Rows are points. Each copy is the shape, with its points in the same order, turned, moved and blurred by noise. Say if it was mirrored as well.

Shape (8 x 2):
[[ 1.02 -0.34]
 [ 0.42 -0.47]
 [-0.41  3.32]
 [-2.90  1.66]
 [-1.71 -0.99]
 [ 0.42  1.99]
 [-1.47 -2.99]
 [ 3.59  2.18]]
Copy 1 (8 x 2):
[[ 0.12  0.42]
 [ 0.20  0.03]
 [-2.98 -1.70]
 [-0.76 -3.81]
 [ 1.28 -1.90]
 [-2.15 -0.64]
 [ 3.39 -0.93]
 [-2.93  2.33]]
Copy 1 is: only turned
Copy 2:
[[-0.08 -2.03]
 [ 0.36 -1.41]
 [-3.49 -0.24]
 [-1.52  2.12]
 [ 0.98  0.53]
 [-2.19 -1.16]
 [ 2.80  0.10]
 [-2.80 -4.29]]
Copy 2 is: mirrored

Shape:
[[ 0.45 -0.41 -2.71  0.16]
 [-0.19 -2.43  1.67 -0.99]
 [ 1.46 -0.96 -0.47 -0.80]
 [-0.99  1.65  2.05  2.99]
 [ 3.48  2.35 -2.18 -0.45]
 [ 1.84 -1.88 -1.12  2.93]
 [ 0.01 -0.43 -0.08 -0.64]
 [-3.21 -0.41  3.78  0.09]
 [-3.27  0.33  3.31 -2.06]]
Copy 1 (9 x 4):
[[-1.60  1.64 -2.39  0.73]
 [-0.85 -2.10  0.18 -1.54]
 [-0.20 -0.55 -1.61  0.34]
 [-1.23  1.66  3.60  1.16]
 [ 1.85  2.04 -2.47  3.10]
 [-3.12 -0.48 -0.89  2.91]
 [-0.48  0.26 -0.54 -0.57]
 [-0.94 -0.30  3.80 -2.90]
 [ 0.70  0.24  2.68 -4.09]]
Copy 1 is: only turned
Copy 2 (9 x 4):
[[ 1.09 -0.79 -0.98  1.48]
 [ 1.90  0.52  1.62 -2.30]
 [ 1.17 -1.05 -0.57 -0.97]
 [-1.96 -1.53  4.10  0.53]
 [-1.24 -3.42 -2.71  0.33]
 [ 2.62 -3.12  1.38  1.50]
 [ 0.46 -0.13  0.32 -0.52]
 [-0.93  2.08  4.46 -1.85]
 [-1.58  3.25  2.75 -2.72]]
Copy 2 is: mirrored
Copy 3 (9 x 4):
[[ 0.22 -0.98  2.75 -0.95]
 [-2.92  0.19 -1.05 -0.14]
 [-0.66 -0.92  0.14 -0.74]
 [-2.86 -3.76  1.16  3.28]
 [ 2.53 -3.46  0.44  0.31]
 [-2.10 -3.48  2.30 -1.88]
 [-0.98 -0.53  0.74  0.97]
 [-4.82  0.71  0.04  4.04]
 [-2.66  1.61 -0.82  4.13]]
Copy 3 is: mirrored
Copy 4, 9 rows:
[[ 1.87 -2.23  1.02 -1.63]
 [ 2.14  1.30 -0.12  1.14]
 [ 1.80 -0.43  2.17 -0.46]
 [-2.63 -2.26  0.33  2.78]
 [-0.19 -2.48  4.45 -2.59]
 [ 2.58 -3.56  2.22  1.91]
 [ 0.90 -0.81  0.84 -0.31]
 [-1.22  1.42 -2.28  2.83]
 [-1.81  2.82 -2.24  0.71]]
Copy 4 is: mirrored

Shape (11 x 8):
[[ 0.16  1.58  0.63 -0.19  1.70  0.07  1.92  2.50]
 [ 0.82 -0.20  0.07 -1.21  2.73  1.02  3.23  1.52]
 [-6.07 -0.97 -2.08  0.86 -0.87 -1.43 -1.33  1.81]
 [ 0.47  0.93  1.24  0.28 -1.34  1.41  3.18 -0.86]
 [ 0.99  0.66  2.22 -2.19  0.99  2.58 -0.46  2.43]
 [ 1.29 -0.14 -2.36  2.13 -2.97 -3.21 -4.17 -1.80]
 [ 2.86 -1.07  1.06  2.16  0.61  2.30  2.38  0.09]
 [-2.30  1.95 -3.18  0.26  0.17 -0.55 -4.52 -2.69]
 [ 1.46  1.45  2.64  1.80  0.74 -0.69  0.49 -0.18]
 [ 2.47  2.58 -0.32 -0.02 -0.39  1.60  1.72  1.52]
 [ 0.08 -0.43 -1.41 -0.16 -2.22 -3.20 -2.11 -3.03]]
Copy 1, 11 rows:
[[-2.63  0.45  1.49  0.88  0.63 -1.85 -0.20  1.71]
 [-3.00  2.42  2.61  0.88  0.75 -0.77  0.52  0.54]
 [-1.08 -2.71 -1.54  1.29  3.08 -5.18 -0.03 -3.88]
 [-0.90  0.51  1.12 -2.94 -0.23 -1.85  1.94  1.11]
 [-2.42 -1.54  3.36  0.10 -1.31  0.64 -0.55  0.25]
 [ 2.46 -2.06 -5.91  0.99  0.88 -0.14  2.55 -0.51]
 [-2.88  1.48  0.87 -2.12  2.02  1.77  1.98  1.87]
 [-0.84 -1.96 -5.49  1.19 -2.18 -1.76  0.18 -3.63]
 [-0.75 -0.19 -0.87 -1.82  0.84 -0.22 -1.03  2.84]
 [-2.62 -0.14  1.34  0.13 -1.09 -0.16  2.98  2.71]
 [ 3.16 -0.30 -4.09 -0.29 -0.15 -0.77  1.20 -1.18]]
Copy 1 is: mirrored
Copy 2:
[[ 1.87 -0.68 -1.12  0.70 -0.93  2.58  1.99  0.03]
 [ 2.25 -2.24 -2.13  1.83 -2.13  0.59  0.42  0.19]
 [-1.20  5.51 -0.38  0.72  0.28  2.39 -0.67  4.26]
 [ 1.30 -0.50  1.39  1.12 -2.80 -0.14  0.44 -2.53]
 [ 1.85  0.00 -3.10 -2.14 -0.46  0.54  1.13 -2.20]
 [-1.46  1.88  4.51 -2.02  4.10 -1.64  0.52  2.18]
 [ 2.74 -2.30  1.38  0.19 -0.30  1.31 -2.76 -2.36]
 [-0.95  4.43  0.98  1.19  5.29 -2.15  0.28  1.12]
 [-0.47 -1.85  1.60 -0.01  0.47  1.25  0.66 -2.21]
 [ 3.78 -0.85  0.92 -0.27 -0.34  0.49  1.21 -1.44]
 [-2.99  0.58  3.24 -0.13  1.38 -2.99  0.94  1.49]]
Copy 2 is: only turned
Copy 3, 11 rows:
[[ 0.57 -1.25 -0.13  1.64 -0.66 -0.72  1.40  3.01]
 [-0.45  0.09 -0.67  3.15  0.74 -0.49  1.15  3.53]
 [-3.80 -3.83 -2.24 -2.19 -2.38 -1.52 -3.46  0.63]
 [ 0.09  1.73  0.79  1.35 -2.12  0.17  1.96 -0.28]
 [ 3.00  0.85  0.33  0.19  0.30 -0.89 -0.61  2.87]
 [-1.88 -1.82 -0.81 -4.32  2.88 -0.32  0.96 -5.20]
 [-0.70  2.07  1.73  1.54  0.71 -2.49  2.91  0.53]
 [-0.23 -1.83 -5.44 -1.68  0.62 -0.24 -1.89 -3.93]
 [ 0.88 -1.46  1.83  2.10 -0.01 -0.68  1.67 -0.83]
 [ 1.91  0.41 -0.91  0.47 -0.57 -0.22  3.77  0.87]
 [-1.86 -0.75 -0.98 -2.55  1.51  2.03 -0.35 -3.82]]
Copy 3 is: mirrored
Copy 4, 11 rows:
[[ 0.85 -2.27  0.25 -0.09  1.15  3.73  0.25  2.95]
 [-0.47 -2.00 -0.10  0.40  1.43  2.71  2.81  2.87]
 [ 4.45 -2.71  0.32  1.85  0.16 -3.62 -1.55  1.11]
 [-0.59 -0.81 -2.50  1.71  0.44  3.42 -0.54  0.00]
 [ 1.23 -2.99  0.79 -1.86 -1.67  3.96  2.02 -0.08]
 [ 0.70  2.28  0.80 -3.76  1.01 -1.98 -3.88 -1.94]
 [ 0.20  1.12 -0.54  0.23  2.39  4.59  1.90  0.09]
 [ 0.84 -0.49  4.27  0.54 -1.00 -1.99 -4.31 -2.03]
 [ 1.07  1.53  0.07 -1.35  0.31  4.11 -1.19  2.21]
 [-0.65 -2.48 -0.52 -1.20  2.34  4.46 -0.33  0.50]
 [-0.91  1.65  0.17 -1.75 -0.81 -2.28 -3.17 -0.74]]
Copy 4 is: only turned

Shape:
[[ 2.46 -2.20  0.01  2.48  0.25 -1.43  3.48 -1.51 -1.22]
 [ 0.77 -0.49  0.51  0.23 -0.29 -1.94 -0.25 -0.59 -2.73]
 [ 1.35 -0.71 -0.25 -0.60  2.92 -1.60  0.36 -0.40 -1.04]
 [ 3.47 -0.36  2.32  0.78  1.31 -0.77  0.17 -1.90  0.17]
 [-1.80  3.79 -0.66  1.19 -0.62  1.76  3.51 -0.82 -2.36]
 [-2.18  0.17  0.15 -0.86  0.97  0.76 -0.70  1.89  2.47]
 [ 2.02 -0.36  2.05  2.37  0.86 -2.08  0.24 -2.26 -0.97]
 [ 2.89 -0.74  2.06  0.90 -2.12 -4.00  3.52 -3.22 -1.50]
 [ 1.13  1.91 -0.41 -2.25  1.53  1.68 -1.31  4.84  1.63]
 [ 0.18  2.13 -0.01 -1.24  4.64 -2.31 -1.46  3.96  2.89]
 [ 0.76  1.32 -1.56 -3.09  2.81 -0.12 -1.40  0.72  2.68]
 [-0.51  3.10 -3.20  2.47 -2.27  0.97  0.83 -0.05 -0.56]]
Copy 1 (12 x 9):
[[-3.16  0.29  0.09 -0.31 -3.61  0.51  2.46  0.67 -2.84]
 [ 0.50 -0.65  0.09  0.80 -2.83 -1.13  1.66  0.14  0.03]
 [-0.93 -0.89 -0.66  1.94 -1.09  0.23  0.93  2.45  0.31]
 [-1.49  0.60 -1.28  3.84 -1.44 -0.33  2.08 -0.63 -1.67]
 [ 2.71 -4.51  0.27 -1.27 -0.72  0.63  1.59  1.26 -5.06]
 [ 0.30 -0.71  1.00 -0.08  3.34  0.98 -1.90  0.00 -0.42]
 [-2.02 -0.86 -0.48  2.22 -2.30 -0.82  2.67 -1.47 -1.08]
 [-0.81  0.43 -1.01  0.26 -5.45  1.85  4.33 -2.01 -1.41]
 [ 1.64 -0.08 -1.99  0.98  2.28  0.24 -5.04  2.00 -1.28]
 [-1.39 -2.53 -2.40  2.23  2.09  1.66 -4.23  1.22  2.06]
 [ 0.52  0.02 -2.68  1.32  3.24  1.28 -0.78  2.19  0.67]
 [ 1.12 -3.01 -1.93 -3.47  0.17 -1.72  0.79 -0.40 -3.91]]
Copy 1 is: mirrored
Copy 2, 12 rows:
[[ 0.14  1.02  2.34 -0.05 -1.58 -3.78  0.26  1.26 -3.97]
 [ 1.82  0.58  1.84  1.42  0.54 -0.09 -0.67  1.47 -2.68]
 [ 2.42  1.41  0.82  0.05 -1.85  0.91 -0.01 -0.22 -3.34]
 [ 0.49  2.29  2.85  0.56 -1.07  0.25  2.49  0.39 -2.34]
 [ 1.82  2.30  0.85  0.09  2.77 -3.66 -2.63 -3.82 -0.79]
 [ 0.22 -0.30 -2.15  0.11 -1.96  1.61 -0.79 -2.67  0.81]
 [ 1.18  2.07  3.15  0.10 -1.10 -0.74  0.93  1.85 -1.37]
 [-1.33  3.64  2.37  2.59  0.06 -3.50  0.24  3.30 -3.80]
 [ 3.15 -1.04 -3.48  1.61 -0.76  2.25  2.37 -4.11 -0.66]
 [ 4.51  2.05 -3.97  0.07 -3.94  3.08  1.77 -1.60 -0.65]
 [ 1.65  1.46 -3.22 -0.90 -1.18  3.69  1.10 -1.85 -2.25]
 [ 1.81 -0.10 -1.43 -2.25  3.03 -3.32 -0.31 -0.95  0.04]]
Copy 2 is: mirrored

Shape:
[[-0.02  1.72 -0.79 -0.41 -0.12 -1.50 -2.15 -1.20 -0.88 -0.58 -1.30  1.65]
 [ 0.31  0.23 -2.43 -2.05 -1.92  5.42 -1.30  3.17  0.59  0.13 -1.01  2.12]
 [-1.30 -0.69  0.66  0.55  0.30  2.01 -1.97 -1.19 -2.66 -0.13 -0.78  0.73]
 [-1.22  2.02  1.49 -0.14  0.78 -0.52 -0.90 -1.17  0.16  0.09 -0.38  2.26]
 [-0.70  1.13 -0.37 -0.62 -1.49 -0.87  9.49 -0.82 -0.66  0.84 -0.90  0.31]
 [ 0.43 -1.43  0.76 -3.42 -1.85  0.08 -0.45  0.38 -0.19  0.98  2.29  0.99]
 [ 0.11 -0.66  1.25  0.23  1.00 -0.03 -1.41 -0.73 -2.13 -4.17 -1.25  1.51]
 [ 0.26  0.68 -0.58  0.76 -4.25  0.52  2.03  0.34  0.47  1.67 -0.43  1.67]
 [-0.12  1.60 -2.61  0.72  0.69  0.14 -1.90 -1.23 -0.26  1.13 -0.02  2.84]
 [-0.33  0.24 -0.09 -0.09  0.80 -0.42 -0.86 -0.75 -1.48 -0.02  0.64 -2.42]
 [-0.03  0.76  0.88 -0.11  0.88 -1.21 -1.84  2.53 -2.15 -0.57  1.90 -0.42]
 [-3.57 -0.44 -2.11 -1.35 -0.74 -1.35 -0.68  0.44  0.38 -0.02 -0.44  1.57]
 [-0.71  0.58 -0.33 -1.61  0.65 -1.24 -1.71  2.56 -2.94 -1.02  0.27  0.37]
 [ 0.57 -1.51 -0.12 -0.20  0.36 -0.21  2.64 -0.19  0.66  1.13 -1.30 -0.94]
 [-0.58 -0.19  0.87  0.97  1.09 -0.06 -1.37 -0.28  0.42  0.63 -1.04  1.95]
 [-0.44  1.36 -0.83  0.29 -0.47  2.98  1.77  0.32  0.61 -0.55 -0.55 -3.63]
 [-0.58 -1.95 -0.09  0.61 -1.73 -0.85 -0.65 -1.16 -0.71 -1.68  5.78  1.03]]
Copy 1, 17 rows:
[[ 0.15  1.10 -0.98 -1.46 -3.21  1.28  0.57  2.46 -0.76 -1.53 -0.47  0.06]
 [-2.77 -2.37  1.66 -1.51  3.08  4.70  1.76  0.99  0.79 -0.51 -0.49 -0.57]
 [ 0.53 -0.58  1.58 -1.73  0.42 -0.85 -2.13  2.12  0.36 -1.85  0.61  0.08]
 [ 2.49  2.25 -0.58 -1.46 -0.65  1.94 -0.43  1.69 -0.46 -1.46 -0.60 -1.14]
 [ 2.40  0.91 -1.67  4.65  1.73  0.05  3.33 -1.06  0.74  0.15  6.37 -3.33]
 [-0.81  2.31  2.92  0.83  1.10 -0.35  1.84  0.45 -0.39  1.03 -1.67 -0.05]
 [ 3.07 -0.34  1.11 -1.46 -1.27 -0.40  0.64  2.86  2.27 -2.11 -0.64  1.53]
 [-1.22  0.19 -1.38  1.53  1.71  1.57  1.73  2.75 -0.63  1.58  1.32 -2.00]
 [-0.40  0.33 -0.80 -2.24 -0.65  2.30 -0.42  1.75 -2.64 -1.55  0.84  1.42]
 [ 1.04 -0.23  0.32 -1.63 -0.96 -2.24 -0.81 -0.69 -0.67 -0.45 -0.25 -0.74]
 [ 1.85 -0.44  0.84 -2.05 -0.31 -1.53  1.70  0.48 -2.12 -1.55 -2.25 -1.14]
 [ 1.48  0.53  2.32 -1.16 -1.92  2.42  0.96  1.94 -1.96  1.24  1.38 -0.84]
 [ 1.41 -0.74  2.07 -1.68 -1.24 -0.74  2.42  1.18 -1.22 -2.00 -1.16 -1.65]
 [ 1.46 -1.56  0.59  2.93  0.35 -0.18 -0.15 -1.23 -0.03  0.64  1.33 -0.56]
 [ 2.14  0.11  0.04  0.18 -0.04  1.85 -1.13  1.73 -1.08 -1.04 -0.86  0.48]
 [ 0.34 -2.84 -1.13 -1.57  1.46 -0.49  0.09 -2.59  1.95  1.34  1.49 -1.86]
 [ 1.68  2.66  1.31 -2.38  1.73 -3.16  2.76  2.38 -0.68  2.11 -0.37  2.08]]
Copy 1 is: mirrored
Copy 2:
[[-1.76 -0.46 -1.08 -0.81 -1.77 -1.35 -1.35 -0.65  2.61 -1.76  0.81 -1.74]
 [-0.29  3.44 -4.19  2.06 -3.14  1.78 -1.53 -1.59 -2.16 -2.55 -0.47  0.29]
 [-0.24  1.29  0.46  0.30  0.12 -0.87 -0.70  1.56 -1.20 -2.45 -0.03 -1.93]
 [-0.55 -1.33 -0.71 -0.78  0.00 -0.39 -0.88  0.25  2.13 -1.33 -1.68 -2.43]
 [-3.82  0.53 -1.11  3.48  3.03 -1.74  2.48 -4.74  0.15  5.38 -3.26 -1.72]
 [ 0.58 -1.04 -4.34  1.19 -1.70 -2.51 -1.61  0.00 -0.88  0.48  0.61 -0.53]
 [-0.25  1.61  0.82  0.93  0.24 -1.79  0.33  1.62  2.91 -2.31  0.82  0.41]
 [-0.58 -0.14 -1.06  1.69 -0.48 -0.53 -2.84 -4.26 -1.38  0.83 -0.47 -1.16]
 [-1.78 -0.85 -1.41 -0.01 -1.63  1.30 -1.50 -1.07  1.24 -1.80  1.25 -3.49]
 [-0.71 -0.13  0.23 -0.79 -1.78 -1.24  1.64  1.04 -0.78  0.70  1.16 -2.07]
 [-1.45 -1.24 -0.24 -0.63 -2.41 -0.01 -0.91  2.50 -0.30  0.57  0.67  1.04]
 [-1.33  1.93 -3.24 -1.01 -1.27 -1.32 -2.32 -0.16  1.18  0.86 -0.25 -3.17]
 [-2.83  0.36 -1.63 -0.84 -1.77 -0.86 -1.15  2.51  0.72  0.37  0.42  0.62]
 [-0.18  0.27 -2.11 -0.53  2.03 -0.71  1.63 -2.28 -0.67  1.90  0.60 -1.27]
 [-0.01 -0.49 -1.17 -0.97  0.87  0.51 -1.55 -0.07  1.27 -1.23 -0.39 -1.78]
 [ 0.25  1.65 -0.18 -0.52 -1.53  0.81  2.97 -1.63 -1.91  1.48 -1.24 -1.09]
 [ 2.16 -1.56 -0.73  3.42 -1.63 -1.57 -2.57  2.48  0.56  2.35  1.43 -2.72]]
Copy 2 is: only turned
